Each row is a point. The window is the flat piece filled in between its corners: a triangle in 3 columns, a solid with four corners in 4, and so on. A path goes straight from each point to the next, and from the last back to the first. After which points does the path pass through the window?

Window (4 x 4):
array([[ 49,   7,  -2,  23],
       [-14,  41, -31,  19],
       [ 13,   4,  -8, -72],
       [ 17, -23,  20, -11]])
Path:
(1): [  6,   9, -26, -27]
(2): [ 26,  66,   0, -33]
(3): [34, 11, 11, 15]
(4): [ 69,  -5, -53,  25]
(5): [ 53, -53, -13, -35]
(6): [ 22,  -4,  39, -34]
(7): [  3,  20,  20, -67]
(8): [ 24, -14, -30, -52]
(9): [  2,   9, -29,  10]
(10): [-13,  54,   6,   6]
(11): [35, 12, 12, 17]
(12): [ 62, -18, -38,  13]
Through the window after points: 3, 7, 9, 11

Window (6 x 6):
array([[-44, -30, -42, -18,  -7, -10],
       [-37,  -9,  28,  55,  -7,   9],
       [-15,  51,  22,  25,  44,  23],
       [ 12, -45, -18, -35,  60,  -8],
       [ 20,  -9, -55, -12,   8, -21],
       [ -8,  13,  61,   5,   8,  91]])
Path:
(1): [ 23,  17, -11, -32, -22, -20]
(2): [ -8, -49, -70,  24,  64,   1]
(3): [-47,  19, -26,  11,  36,  24]
(4): [  4,  -5,  24,   2,  -5, -10]
(5): [-34,  30,  64, -12,   5,  -7]
(6): [-18,  30,   8,  42,  21,  48]
(7): [  2, -16, -42,  37,  40,  31]
(8): [-11,  13,  26, -26,  42,  -5]
(9): [ 19,   2,   2, -25, -18, -44]
(10): [ -2,  -9, -56,  13,  39,  47]
(11): [-36,   8, -45,   2,  19,  75]
(12): [ 19,  -7,   3, -17,  25,  -9]
Through the window after points: 1, 3, 7, 9

Window (6 x 6):
array([[ 39, -41, -33,  40,   3, -20],
       [-57,  32,  12, -68, -19,  15],
       [ 12, -38,  10, -40, -58,  -7],
       [-29,  53,  27,  -3, -13,  43],
       [ 49,  -2,  -9,  -1,  21,  10],
       [-47,  19,  49,  -9,  20,  49]])
Path:
(1): [ -5,  43,  18, -28, -10, -52]
(2): [ 27, -25,  -9,  35,  -7, -22]
(3): [ 27, -43, -55,   0,  16,  14]
(4): [ -6, -47, -65, -17,  -8,  27]
(5): [ 50,   1,  31,  17,  -2, -22]
(6): [-10,   0,  32, -27,   1,  -6]
(7): [-31,  13,  -1, -15, -38,  75]
(8): [ 12, -31, -18,   4, -23,  49]
Through the window after points: 2, 4, 6

Window (8 x 8):
array([[ 32, -25,   1,  11, -37,  30, -12,  19],
       [ 16,  81,  13,  90,  50,  14,  19, -27],
       [ 31,  -4,  21, -36,  14,  21, -37,  16],
       [ 33,  56,  18,  31, -15, -90,  34, -50],
       [-23,  -5, -63, -30,   3,  12, -33,   4],
       [ 54, -85, -65,   1,  -8, -31, -17,  64],
       [-24,  -9,  22, -18,  11, -14,  17, -13],
       [-17,  66, -16, -22,  29,  53,  25,  19]])
Path:
(1): [-62,   7,   4,  20, -44,  34,  -5,  70]
(2): [ 62, -17, -54, -17,  27,  -9, -23, -35]
(3): [ 32,  -7,   7,   6,  15,  -6,  14, -20]
(4): [  4,  16,   3,   3,  -7, -18,  -7,  11]
(5): [ -6,  -7,   7,  10, -11,  -5, -14,  28]
(6): [ 48, -25, -37, -14, -14,  28, -15,   5]
(7): [ 68,   0, -29,   3,  42,  35,  26, -37]
(8): [-17,  29, -20, -15,   3,  21,   2,  39]
(9): [ -2,  -2, -10,  -7,  -3,  13, -22,  43]
(10): [ -3, -29, -58, -34,  24,  61,   6, -35]
(11): [ 48, -14, -47,   4,  -2,   0,  22, -62]
(12): [-29,  24,  10,   5,   0, -13,  -3,  42]
(13): [  3,  54,  29,  20,   7, -43, -29,  32]
(14): [ 18, -13, -15, -19,  20,   8,  17, -17]
(15): [ 55, -56, -24,  -8, -26,  78,  24, -16]
(16): [  6,  22,  17,  28, -19, -20, -30,  33]
Through the window after points: 1, 3, 5, 7, 15

Window (8 x 8):
array([[  3, -48,  65,  -5, -16, -13, -16, -41],
       [ 46,   8,  -9, -32,  -4, -62,  33,  30],
       [  5,  24, -33,  97, -21,   4,  15,  22],
       [-16, -25, -40, -11, -24,  -9,  28,  16],
       [  8,  38, -25,  79, -22,  96,  26, -50],
       [  2,  66, -16,  22,  -6, -52, -37, -45],
       [  8, -14,  -9,  23, -71,  -5,  -6,  -5],
       [-18,   8,  23, -27, -30,  34, -26,  -6]])
Path:
(1): [-19,  42,   2,  46, -46,  21,  24, -37]
(2): [-26,  12,  -5,  -4, -31,  -8,  39, -13]
(3): [ 10,  -3, -25,   8, -13,  -4, -32,   1]
(4): [ 23, -50, -32,   1, -22,  -4,  -2,  -6]
(5): [-57,  40,  24,  -8, -23, -11,  30,   1]
(6): [-30,  32, -17,  42, -40,  -5,  46, -21]
(7): [ 55,   5,   3,  28,   3,   6, -34, -35]
(8): [ 46,   5,  12,  39, -36,  47, -43, -18]
(9): [-44,   1,  15,   7, -21, -32,  35, -24]
(10): [  0, -16,  47,  24, -40,  -1,  57,  -8]
(11): [  3,  -6, -26,  14, -27,   7, -31, -20]
(12): [ 24, -81, -72,   7, -48,  34, -12, -19]
(13): [-32,  46,   6,  -4,  -3, -39,  47,  28]
(14): [-35,   9,  25, -15, -23,  -2,  42, -48]
(15): [ 15, -42,  20,   8, -22, -12, -21,  -8]
(16): [ 42,   7, -50,  51,   6,   2, -15, -14]
Through the window after points: 2, 4, 10, 12, 14

Window (9 x 9):
array([[-21, -55,  -9,   7,  20,  10, -63,  -2,  31],
       [  9, -47,   9, -61,  48,  50,  25, -56,  39],
       [ 19, -10,  33,  25, -31, -27, -14,  28, -57],
       [-14,   2,  20, -30, -77,   2,   7, -42,   2],
       [-47,   6,   4,  -9,  59, -17,  12,  18,   4],
       [  7,  66,  -7,  20,  -6,  -4,  52,  22,   9],
       [-11, -62, -27, -76,  16,   1,   0, -17,   7],
       [ 39,  -7,  11,   3,  -9, -78, -10, -34,  71],
       [ 28,  -5,  -6,  40,  38, -20, -61, -31, -15]])
Path:
(1): [ 31,  48,  20, -44,  23, -23, -32,  -2,  24]
(2): [-20, -35, -21,  10,   9,  19,  39, -36,  24]
(3): [-13, -42,   9,  -3, -39, -20,  57, -11,   2]
(4): [  6,  42,  17, -16,  -9,  18, -57, -39,  24]
(5): [ 25,  45,  -9, -55,  19,  28, -10,  11, -22]
(6): [-13,   3,  13,  25, -43, -24,  30, -18,  17]
(7): [-25, -46, -15,  21,  37,  14,  12, -19,  18]
(8): [ 16, -12,  20, -52, -17,   6, -56, -13,  27]
Through the window after points: 5, 7
